Each row of a before or after table is a point. One or more steps were done to the points. Then noise was added and the rows were shuffled. The steps act on columns, c1 being the first. Write out the steps. A step turns or swaps two columns, mirrors them in a line or flattens them onto one, adds a multiple of one to another, or multiplies or shifts one. Angles are multiples of 10 degrees, from the lower column toward the higher: turns from -170 to 170, lines from 10 to 170 but not 90. Use the fewest steps. Two steps may share a column if one is a turn and the other turns, adds or multiplies; they go together, in the order done. Otherwise the lowest column goes first.

Before (10 x 2):
47, 24
24, 56
-17, 39
-37, -22
28, 71
-19, 38
-27, 50
11, -10
15, 30
-38, -23
After (10 x 2):
-9, 43
8, -53
-14, -6
42, 5
44, -44
22, -25
58, 9
57, -51
-8, 41
41, 4
Steps: turn c1 and c2 by -110 degrees

Before:
17, 44, -7, 20
44, 16, -66, 13
-22, 60, -73, -8
12, -27, -12, 40
-23, -39, 19, 51
-1, -37, 21, -41
10, -12, 8, 13
-43, 7, -28, -9
0, -33, -52, 47
After (9 x 4):
27, -21, -9, 42
-36, 65, 19, 12
69, -5, -65, 20
1, 56, -52, 13
-35, -50, -74, 32
19, 49, -13, 13
1, 4, 21, -54
-70, -10, -26, -2
17, 16, 9, 3
Steps: multiply c1 by 1.6; mirror c2 and c4 in the line at 70 degrees

Before:
18, -36, -28, 35, 9, 71, -37, -28
-26, 5, -52, 43, 42, 40, -25, -59
44, -52, 20, -1, 86, -9, -21, 4
55, 41, 9, -5, 53, -23, -41, 36
50, -10, -5, -50, 78, -22, -70, 12
-6, -42, -68, 39, -4, 19, -9, -48
-26, 31, -7, -20, 1, 40, -11, 22
7, 18, -33, 0, -6, 60, 13, -56
35, -39, 35, 3, 47, -25, -65, -27
After (9 x 8):
0, -4, -28, 2, -25, 63, -1, -52
11, -46, -12, 33, -56, 3, 0, -60
14, -59, -17, 37, -27, 55, -1, -22
5, -27, -60, 13, 7, -37, 0, 27
4, 46, -4, 14, -19, -7, -1, 62
-11, -1, -33, -28, -44, -24, 0, 58
11, -9, -52, 31, -66, 39, -1, -30
-9, 16, 18, -27, -7, 48, -1, 12
6, -46, -50, 13, -25, -26, 0, 68
Steps: flatten c1 and c4 onto the line at 70 degrees; turn c2 and c6 by 20 degrees; turn c3 and c5 by 120 degrees; turn c3 and c8 by -50 degrees; multiply c7 by 0

Before, 11 rows:
-55, -7, -26, 36, 93, -22, 27, -22, 21, 38, 0
-26, 70, -20, -9, -13, -40, 7, -42, 40, -17, 5
-39, 24, 8, 3, 41, -2, -16, 30, -7, -14, 6
31, -9, -44, -57, 63, 20, 23, -19, 19, -29, 10
-92, 38, 2, -25, 45, 44, -12, -33, -25, 52, 52
-13, -26, -76, -15, 41, 14, -62, -17, -26, 13, 2
57, 21, 30, 24, 15, -6, 16, -11, -43, -4, 3
-29, 12, 6, 7, 34, 57, 37, -9, -7, -12, -5
-7, 4, 16, -71, 24, -45, 65, -85, -18, 34, -29
23, 1, 18, 18, 22, 19, -39, 21, 16, 53, -23
-7, 98, -22, 9, -41, -18, -32, 65, 3, 42, -6
After (11 x 11):
57, 39, -31, -79, 45, 43, -13, -34, -26, 53, 42
13, 70, -18, -23, -13, -38, 9, -41, 41, -18, -7
-39, 6, 30, -60, 22, -45, 66, -87, -16, 35, -12
-61, -9, -40, -24, 62, 19, 22, -20, 18, -28, -19
31, 27, 0, -24, 42, -3, -16, 29, -6, -13, 8
2, -24, -58, -21, 40, 15, -63, -17, -27, 14, -48
-3, 1, 29, 30, 23, 19, -39, 20, 16, 55, -5
26, 11, 9, -12, 35, 58, 37, -8, -8, -12, -1
64, -7, -21, -7, 94, -23, 27, -22, 19, 39, -15
11, 99, -12, 2, -41, -17, -32, 65, 3, 40, -17
-28, 23, 21, 55, 15, -5, 16, -9, -45, -4, 22
Steps: mirror c1 and c4 in the line at 70 degrees; turn c3 and c11 by 40 degrees

Before, 11 rows:
8, 9, -9, -3, -65, 10, 43, -6, -4, 15, -38, 45, -50, 33
-20, 13, -45, 21, -78, 39, 37, 21, 19, -18, -8, 15, -25, 51
-11, -51, 66, 26, -13, 12, 25, -12, -42, 51, 72, -43, 25, 16
-45, 9, -40, -28, -36, -5, -20, 2, 16, -9, 24, 20, -74, -8
-96, 1, -18, -59, 12, -25, 3, -4, 25, 2, 3, -26, -36, 13
-87, -7, 2, -62, -34, -36, -29, 16, -23, -29, -14, -42, -47, -35
17, -43, 60, -12, 25, 54, 29, -11, -25, 17, 45, -54, 18, -20
-17, 45, -33, -32, -60, 28, -22, -12, 20, -12, -12, 45, -11, 65
-45, 13, -10, -38, 13, -55, 21, 18, -48, -7, 48, -53, -22, -8
-50, 47, -26, -1, -41, -9, -7, -27, 17, -45, -17, 3, -74, 49
-5, -16, -9, 29, -52, 62, 42, -54, -32, 16, -8, 34, 16, -16
After, 11 rows:
-31, -42, 61, 16, -10, 53, -11, 27, -15, 9, 45, -56, -13, -21
16, 46, -28, -74, 50, -8, 48, -12, -14, -28, -17, 11, -1, 61
23, 8, -41, -80, 23, -6, 40, -30, 1, -9, 24, 23, -27, -4
-41, -20, -14, 14, 74, 64, 15, -5, 48, 8, -9, 3, 32, -19
-35, 15, -46, -21, 33, 37, 25, -72, -6, 1, -11, 23, 19, 52
15, 0, -18, -36, -5, -26, 97, 12, -41, 8, 4, -7, -58, 14
23, 45, -34, -8, 50, 27, 13, -40, 15, 9, -13, 47, -38, 63
-16, 9, -10, -25, -17, -56, 52, -3, 4, -11, 48, -72, -39, -3
-45, 7, -8, -49, 47, 8, 1, -45, 34, 26, -40, 35, 0, 28
44, -7, 2, -45, 7, -36, 78, -36, -9, -42, -17, -46, -63, -20
-21, -54, 67, 27, 18, 10, 17, -3, 6, 54, 74, -58, 26, -4
Steps: mirror c1 and c7 in the line at 130 degrees; swap c4 and c13; turn c5 and c8 by 130 degrees; mirror c9 and c12 in the line at 70 degrees; turn c10 and c14 by -20 degrees

Before:
5, -14, 13, -23, -42, 15, 25, -19, -2, -1, 2, 11, -15, 27, 19, 31, 64, 9, 14, 35
26, 1, -6, 8, -17, 7, 4, 2, 1, -11, 89, -3, 12, -17, 21, -1, 51, 30, 20, 4
18, -39, -44, -7, 60, -31, -7, 76, -24, -47, -63, 30, -48, -6, -58, -70, 12, -69, -63, 39
81, -55, -30, 28, 47, -47, -26, 5, -34, 62, -34, 75, -33, 18, -13, -61, -82, -10, -53, 10
-64, -26, -30, -33, -28, 44, 55, -21, -29, -63, -10, -2, -29, -20, 42, 10, 4, 15, -15, 18
13, -18, 7, 2, -3, 24, 12, -12, 64, -9, 28, 61, 41, 8, -21, -5, -12, 34, 17, 11
-38, -48, -55, -65, 1, -48, -28, 74, -44, -35, -36, 69, -15, -58, -54, -49, 29, -74, -41, 30
2, 7, -18, -19, -17, 39, 42, 13, 14, -14, 33, 32, -16, -20, 32, 57, 40, 8, -53, 23
-10, 45, -25, -49, -12, 34, 55, -15, -39, -21, -29, -10, -18, -38, -8, 24, 14, 15, -14, 31
21, -10, 6, 60, 1, -10, 18, -64, 83, 39, 33, 32, 46, 19, -17, 13, 11, -5, 9, -74
8, -26, -28, -9, 20, -7, 25, 12, 46, 7, 17, 35, 57, 22, 21, 30, 23, 37, 40, -53
-11, 29, -25, -16, -74, 54, 19, 34, -10, -7, -49, -32, -57, -24, 40, 13, -17, 20, -40, 37
-16, 21, 30, -27, -43, 21, 62, 28, -26, -30, -1, 24, -14, -12, 22, -12, 41, 24, -32, -5
After:
-9, 42, -26, -59, -16, 36, 52, -16, -40, -18, -28, -12, -17, -41, 5, 24, 18, 14, -13, 12
10, -28, -14, 28, 21, -8, 22, 15, 49, 16, 14, 34, 60, 21, 33, 33, 39, 23, 38, -57
6, 9, 1, -29, -17, 41, 41, 13, 14, -7, 32, 32, -18, -22, 36, 55, 9, 40, -56, 17
-9, 30, -4, -38, -73, 52, 19, 35, -8, 6, -51, -33, -59, -22, 46, 10, 20, -17, -40, 32
-15, 19, 35, -17, -40, 24, 63, 30, -25, -30, -3, 28, -14, -11, 5, -11, 24, 39, -33, -16
-64, -26, -5, -36, -28, 45, 56, -22, -26, -49, -8, -3, -31, -23, 52, 4, 15, 4, -14, 0
5, -15, 20, -40, -41, 13, 23, -20, 1, 4, 1, 11, -13, 28, 8, 30, 5, 64, 15, -3
81, -53, -31, 15, 45, -48, -25, 6, -36, 61, -31, 73, -33, 17, 4, -66, -10, -82, -54, 15
18, -39, -71, -29, 57, -30, -8, 76, -24, -55, -62, 28, -48, -8, -28, -67, -67, 14, -65, 26
27, 4, 6, 5, -18, 9, 5, 2, 1, -3, 91, -5, 12, -19, 18, -1, 28, 49, 18, 17
14, -19, -5, -6, -3, 25, 14, -11, 65, -14, 26, 59, 39, 6, -22, -3, 35, -11, 19, 5
-39, -46, -74, -68, 3, -47, -28, 71, -46, -39, -37, 68, -13, -59, -21, -49, -76, 29, -39, 7
21, -13, -3, 93, 1, -12, 20, -60, 85, 33, 37, 34, 44, 18, -17, 12, -5, 13, 7, -28
Steps: turn c3 and c15 by -30 degrees; add 0.3 times c15 to c10; turn c4 and c20 by 40 degrees; add -0.5 times c14 to c20; swap c17 and c18

Before (11 x 32):
-58, 49, 9, 16, 6, 62, -37, -46, 17, -62, -3, 26, -18, -15, 6, -41, -15, 22, -31, -41, 42, -45, 35, 19, 10, 28, -27, -12, -62, -21, 32, 24
-8, 46, 31, 46, 24, 34, -16, -65, 48, -21, 18, -12, 31, 2, 21, -45, 14, -19, -49, -50, 31, -50, -23, 30, -27, 46, -9, -54, -40, -10, 23, -8
-1, -23, 23, -47, -57, -13, 5, -43, -5, 42, -16, 37, 6, 61, 1, -2, -48, -8, 10, 44, -40, 11, 44, 38, 53, -4, 8, 15, 1, 49, 4, 1
-15, -26, -15, 18, -26, 13, -17, -72, 22, 10, 29, 9, 0, 24, 37, -7, -51, -11, -5, 13, -33, -37, 42, -5, 65, 41, 4, 61, 5, 9, 0, 70
-10, 7, 23, 49, -14, 33, -44, -41, 5, -3, 42, -18, 12, -4, -15, -70, 16, 31, -45, -24, 69, -49, 3, 35, 21, 48, -65, -8, -55, -29, -27, -39
-5, -33, 24, 2, -41, 44, -12, -56, -2, 3, 32, 35, -12, 27, -19, -67, 8, 5, 42, 27, -71, -19, 43, -43, 41, 39, -4, 45, 11, 7, 8, 54
-43, -44, -25, 23, 38, 26, -44, -42, 92, -54, -13, 0, -19, -19, -64, -58, 45, 7, 11, 33, 42, 8, -12, -12, -16, 55, 23, 63, 38, -45, 44, 46
23, 13, 0, -24, -27, -57, 42, -27, -58, 14, -25, -41, 13, 90, -18, 9, -50, -25, -9, -1, -34, -21, 45, 34, 17, -84, -6, -26, 8, 29, -56, -3
-32, -13, 48, 24, 20, -83, 29, 37, -63, 48, -31, -40, -21, 39, -26, -1, -3, -40, -49, -13, 2, -36, -34, 54, -20, -9, 5, -55, -25, -13, -54, -20
-19, -19, -37, 31, -31, 38, -80, -65, 31, -44, 0, 28, -31, 36, 2, -82, 10, -1, -13, 23, -12, 21, 22, -13, 28, 65, 40, 38, 25, -37, 33, 42
12, -5, 18, -12, -4, -19, 32, 27, -71, 21, -66, -31, 65, 60, -33, -20, -50, -13, -33, -31, 7, -11, -15, 56, 21, -27, -9, -31, -10, 4, -15, 21
After:
3, -24, 23, -49, -58, -9, 8, -45, -10, 42, -21, 38, 4, 61, 10, -7, -48, -1, 11, 37, -38, 15, 41, 39, 25, -1, -48, 17, 0, 49, 8, -19
-55, 49, 12, 14, 4, 62, -39, -48, 22, -62, -9, 27, -16, -16, 11, -40, -15, 11, -30, -36, 44, -43, 37, 19, -20, 25, -25, -14, -65, -20, 34, 19
17, -5, 16, -17, -4, -15, 32, 31, -15, 21, -70, -35, 66, 56, -10, -20, -51, -75, -34, -32, 9, -15, -14, 59, -1, -25, -20, -31, -8, 4, -14, 7
-30, -19, 53, 22, 22, -83, 27, 33, -41, 44, -29, -40, -23, 41, -18, -2, 1, -63, -49, -8, 4, -38, -36, 57, -1, -8, 23, -52, -30, -14, -55, -8
23, 14, 1, -26, -27, -58, 44, -27, -26, 19, -28, -43, 15, 84, -12, 3, -45, -56, -10, -1, -36, -20, 42, 35, 0, -82, -17, -31, 7, 35, -58, -7
1, -30, 24, 0, -42, 43, -15, -52, 9, 2, 31, 38, -14, 26, -34, -62, 9, -4, 40, 31, -64, -19, 39, -41, 8, 34, -40, 50, 10, 5, 2, 32
-17, -28, -21, 13, -26, 11, -11, -66, -14, 10, 28, 4, 3, 27, 24, -12, -50, 25, -3, 11, -38, -41, 39, -5, 26, 46, -60, 56, 2, 9, -5, 35
-23, -22, -36, 28, -27, 40, -81, -66, -1, -44, 3, 25, -33, 34, 3, -86, 10, 28, -11, 19, -17, 24, 25, -13, 48, 67, -15, 40, 19, -37, 33, 35
-8, 46, 34, 44, 18, 35, -14, -66, -22, -19, 15, -13, 33, 2, 14, -43, 12, 47, -47, -49, 34, -48, -24, 27, -19, 47, 24, -53, -41, -9, 22, 9
-13, 7, 19, 51, -16, 33, -49, -39, 28, 0, 41, -17, 12, -4, -26, -70, 18, 5, -42, -24, 76, -47, 0, 34, -54, 43, -45, -4, -59, -28, -24, -50
-48, -43, -28, 26, 40, 27, -48, -42, 6, -59, -10, 2, -21, -18, -58, -57, 47, 90, 11, 30, 45, 3, -21, -11, 22, 54, 21, 64, 37, -47, 38, 48
Steps: swap c9 and c18; add -0.3 times c11 to c15; add -0.5 times c25 to c32; turn c25 and c27 by -70 degrees

Before:
-25, 26, 4, 12, 2, 15, -53, 4, -16, -15, -17, -9, -20, -6, 19, 43, -3, -13, 20, 4, -15, -13, 10, 23, 37, 13, 1, 11, 5, -7, -38, -25, 5, 29, -15, 9, 36, -20, 6, 7, 35, -3, 13, 3, 29, 16, 13, 10, 32, 3, 4, 40, -13, -27, 18, 6, -16, -1, -4, 12, 16, -35, 25, 20
-9, 14, -17, 10, 37, -27, 22, -12, -3, 7, 32, -18, 15, 19, 23, -10, -21, 8, 8, 45, -12, 19, 8, -11, -11, -1, 3, 25, -6, 11, -3, 6, -7, 2, 22, -5, 17, -10, 5, -2, 39, -21, -19, -2, 36, -69, -15, 17, -20, 32, 27, 67, -5, 26, 9, -16, 23, 15, -29, 14, 16, -30, -6, -10
-15, 25, -6, -2, 38, -6, 11, -3, -6, -3, -2, -23, -20, -11, 20, 34, 9, 32, 21, -4, -12, 0, -8, 41, 39, 14, -21, 28, -11, 10, -35, -32, -27, -1, -10, -7, -12, -9, 16, -65, -43, -30, 5, 10, 24, -55, 12, 11, 22, 22, -121, -1, -4, 13, -28, -1, 53, -19, -17, 20, 13, -3, -4, -2
-24, 24, 40, 5, 29, -18, 25, -5, -26, -5, 94, 8, -8, 28, 12, -12, 5, 4, 4, 1, 2, 2, 7, -22, 24, 9, 3, -6, 13, 15, -32, 22, -25, 5, -8, 2, 18, -8, 4, 6, 13, 3, 17, 9, 35, 7, -10, 14, 33, 23, -2, 4, -10, -1, 11, -11, -6, -24, -30, 1, 17, -20, -10, 5
-10, -23, -1, 1, 35, -8, 32, 8, -24, 21, 78, -9, -7, -2, -83, 15, 7, -15, 9, 33, 14, -39, -26, 30, 44, 15, -9, -42, -7, 12, -28, 17, -27, 22, -7, 1, 32, -20, 15, 13, -20, -12, -33, -4, 37, 11, -43, 2, -5, 32, -3, -2, -39, -15, 8, -20, -8, 12, 11, -10, 5, -33, -20, 11
-20, -5, -12, 3, -17, -16, 16, -4, -12, -25, -22, -18, -3, -8, -28, -1, -4, 19, -32, -22, 5, -18, -43, -21, -27, -16, -9, 30, -1, 1, -32, 26, 2, 21, -10, -26, 6, -14, 18, 10, 34, -27, -2, 28, 35, 17, -1, 15, 2, -69, 4, 16, -18, -13, -15, -6, -15, 15, -3, -11, 5, -31, 21, -14
-6, -9, -15, 3, 36, -8, -29, 29, -21, -16, -16, -1, 3, 17, 22, 5, -50, 5, 16, -18, 0, 2, 8, -25, 43, 12, -9, 11, -7, 16, -39, 20, -1, -21, -11, 12, 25, 1, 26, 14, 37, 40, 26, 14, -49, 18, 17, -18, -2, -6, 24, 11, -14, -2, -8, 22, -16, 11, 32, 18, 22, -10, -11, 3
-7, 4, 4, -44, -8, -2, 29, 7, 5, -14, -22, -2, -21, -4, 19, -11, 6, -16, 14, -18, -8, -16, -17, -26, 44, 11, -19, 20, -6, -33, -2, 13, -9, 29, 12, 8, -48, 1, 16, -59, -30, -21, 32, 2, 40, 6, 12, -10, 20, -12, -15, -1, 3, 32, -32, -7, -17, 14, 10, 18, 23, -9, -9, -3
-25, 3, 45, -54, 30, -19, -7, -2, -15, -8, -6, 0, -22, 54, 11, 19, 6, -5, -8, -20, -10, -42, -19, -21, 3, 1, -11, 30, -5, 10, -29, 18, 1, 30, 5, -6, 4, 2, -34, -9, 15, 67, 26, -2, -2, 19, -44, 3, 28, 19, 26, 71, 14, 17, -12, -1, -13, -1, -20, -41, -3, -25, -16, -12
11, 1, 19, 15, 22, 44, 33, -12, 12, 27, -19, -19, -4, -14, -13, 47, 3, -13, -8, 77, 4, 38, -17, -6, 35, 4, -18, -8, -2, -31, -29, 15, 57, 15, -1, -9, -26, -13, -41, 8, 12, -22, -51, 20, 43, 14, 15, 3, -6, 9, 24, 13, 3, 11, 15, -20, -4, 8, 37, 25, 17, -27, -5, 45
-23, -10, -3, 17, 36, -13, 33, -7, 55, -21, -24, -23, 75, 9, 6, -8, -5, 20, 14, -16, -5, -42, -2, 15, 10, 12, 26, 22, -2, -1, 16, 20, -18, 28, -7, 9, -5, -14, 3, -30, 3, -25, 1, 5, -40, -28, 4, 5, 22, -40, 8, -1, 13, 29, 15, -13, -4, 3, -18, 22, 16, 11, 3, -14
6, 6, -12, 12, 35, 1, -75, 34, 9, -18, -21, -26, -17, 27, -29, 8, -49, -11, -10, -4, 54, -12, 10, -6, -37, 14, -16, 23, 6, 1, 83, 23, -6, -22, 18, -55, 24, 27, -18, 11, 36, 18, -33, -14, 1, 2, 10, 10, 33, 26, 23, -2, 3, -44, 6, -21, 36, -7, -18, 25, -2, 8, 2, -12
-25, 10, 34, 10, -10, -3, 7, 22, 20, 9, 6, 11, -19, 20, 22, 1, -15, -1, -1, -2, 6, 41, 2, -8, -17, -22, 27, 12, 18, 1, -6, 22, -11, 4, 6, 5, -21, -6, -11, -11, 19, -28, 34, 0, -21, 19, 5, 17, -30, -8, 27, 14, 13, -20, -23, -19, -14, -21, -30, -12, 5, 36, -9, 5
After (13 x 64):
-22, 22, 40, 5, 28, -20, 26, -5, -25, -9, 92, 6, -9, 1, 8, -14, 6, -3, 2, 2, -1, 6, 7, -22, 22, 11, 1, -4, 12, 13, -31, 22, -26, 5, -8, 0, -32, -11, 3, 5, 11, 4, -15, 8, 34, 6, -7, 15, 32, 23, -2, 4, -10, -1, 12, -11, -11, -24, -28, 1, 19, -18, -10, 8
-23, -7, -3, 16, 37, -12, 35, -7, 54, -14, -26, -26, 74, -8, 7, -7, -4, -16, 14, -14, -6, 39, -3, 16, 11, 13, 28, 22, -1, 0, 15, 20, -16, 29, -16, 9, -7, -14, 2, -32, 3, -25, 20, 5, -42, -30, 3, 4, 22, -42, 7, 2, 13, 28, 12, -13, -8, 2, -20, 24, 16, 9, 2, -16
-16, 25, -6, -2, 38, -4, 11, -4, -7, 15, -2, -24, -24, -6, 19, 34, 7, 30, 19, -4, -15, 2, -10, 37, 39, 12, -22, 31, -10, 8, -33, -34, -25, 0, -9, -7, 13, -9, 16, -66, -43, -30, -4, 11, 25, -56, 12, 9, 24, 23, -120, 1, -5, 15, -28, -1, 106, -19, -17, 21, 14, -2, -6, -3
8, 6, -12, 13, 35, -1, -76, 36, 8, -99, -19, -28, -18, 7, -29, 8, -50, -6, -11, -6, 54, -6, 9, -7, -35, 15, -15, 24, 6, 0, 83, 22, -6, -23, 23, -57, -36, 23, -19, 9, 36, 19, 35, -14, 0, 1, 12, 10, 32, 26, 23, -2, 2, -45, 5, -22, 74, -6, -18, 26, -4, 8, 0, -13
-5, -8, -15, 3, 37, -6, -29, 29, -21, -16, -18, -2, 2, 14, 24, 5, -50, -6, 15, -19, 2, 12, 6, -24, 41, 9, -11, 11, -7, 16, -38, 19, -1, -22, -5, 13, -28, 1, 26, 14, 36, 37, -25, 10, -50, 17, 17, -17, -2, -6, 22, 9, -11, 0, -6, 23, -33, 12, 30, 16, 22, -8, -12, 2
11, 1, 19, 13, 22, 44, 33, -14, 10, 21, -19, -17, -6, -15, -14, 48, 3, 47, -9, 76, 3, -57, -16, -7, 36, 4, -17, -6, -1, -30, -31, 15, 57, 16, -7, -8, 24, -14, -40, 6, 10, -21, 24, 20, 41, 16, 16, 4, -6, 7, 24, 14, 3, 10, 14, -19, -7, 10, 35, 24, 17, -26, -5, 44
-21, -6, -14, 5, -17, -17, 16, -5, -11, -34, -25, -17, -3, 11, -30, -1, -5, 4, -31, -23, 6, 13, -41, -20, -27, -16, -8, 28, -1, 2, -31, 25, 1, 21, -17, -27, 3, -14, 19, 11, 35, -26, 8, 27, 34, 19, -1, 16, 3, -71, 5, 13, -18, -12, -17, -6, -30, 14, -3, -10, 7, -30, 21, -13
-8, 15, -16, 11, 38, -28, 21, -12, -3, 24, 30, -17, 17, 4, 22, -11, -23, 34, 7, 47, -10, -25, 6, -9, -13, -1, 3, 24, -7, 10, -4, 6, -5, 2, 22, -4, -24, -11, 6, -3, 43, -21, 3, -1, 35, -68, -15, 18, -20, 32, 27, 66, -3, 26, 11, -17, 47, 16, -30, 16, 17, -31, -6, -9
-6, 6, 7, -43, -6, -3, 29, 8, 5, -3, -24, -2, -21, -39, 18, -11, 4, -46, 15, -17, -9, 31, -19, -25, 43, 10, -22, 20, -4, -32, -3, 11, -10, 30, 4, 7, 26, 3, 15, -60, -31, -21, -19, 0, 41, 7, 13, -10, 21, -11, -16, -2, 6, 34, -33, -6, -36, 12, 11, 18, 23, -7, -9, -3
-25, 24, 5, 9, 1, 14, -53, 4, -15, 9, -16, -9, -21, 37, 19, 43, -5, -29, 21, 5, -14, 21, 7, 23, 37, 11, 3, 12, 6, -8, -36, -26, 5, 29, -24, 8, -12, -21, 7, 7, 34, -3, -5, 4, 29, 14, 12, 10, 34, 2, 4, 40, -13, -26, 19, 4, -32, -3, -2, 13, 14, -32, 25, 19
-11, -23, -3, 2, 33, -6, 32, 8, -25, 0, 76, -8, -5, 31, -81, 15, 6, -31, 7, 32, 15, 17, -26, 28, 44, 16, -10, -39, -7, 11, -29, 17, -27, 22, -13, 2, -13, -20, 15, 12, -21, -10, 50, -4, 39, 13, -42, 2, -5, 32, -1, -3, -41, -12, 8, -21, -15, 11, 11, -9, 6, -34, -20, 11
-27, 5, 46, -53, 30, -21, -8, -2, -14, 6, -7, 3, -24, -25, 10, 18, 5, -54, -7, -21, -11, 48, -18, -21, 5, 2, -12, 28, -4, 12, -30, 19, 1, 28, -7, -5, -47, 2, -33, -11, 14, 68, 0, -1, -1, 21, -42, 2, 27, 18, 25, 73, 14, 18, -13, 0, -25, 0, -21, -41, -3, -27, -17, -11
-25, 9, 35, 10, -10, -4, 8, 18, 21, 1, 6, 10, -18, -31, 21, 1, -16, 18, 1, -2, 7, -17, 2, -9, -17, -21, 26, 11, 18, 3, -5, 17, -10, 5, 4, 4, -5, -7, -11, -13, 19, -28, -51, -1, -22, 19, 4, 17, -29, -8, 29, 13, 13, -21, -23, -21, -27, -20, -27, -11, 2, 37, -9, 6
Steps: add -1.5 times c21 to c10; turn c14 and c37 by -120 degrees; turn c22 and c43 by -150 degrees; add -1 times c22 to c18; add -0.3 times c34 to c35; multiply c57 by 2
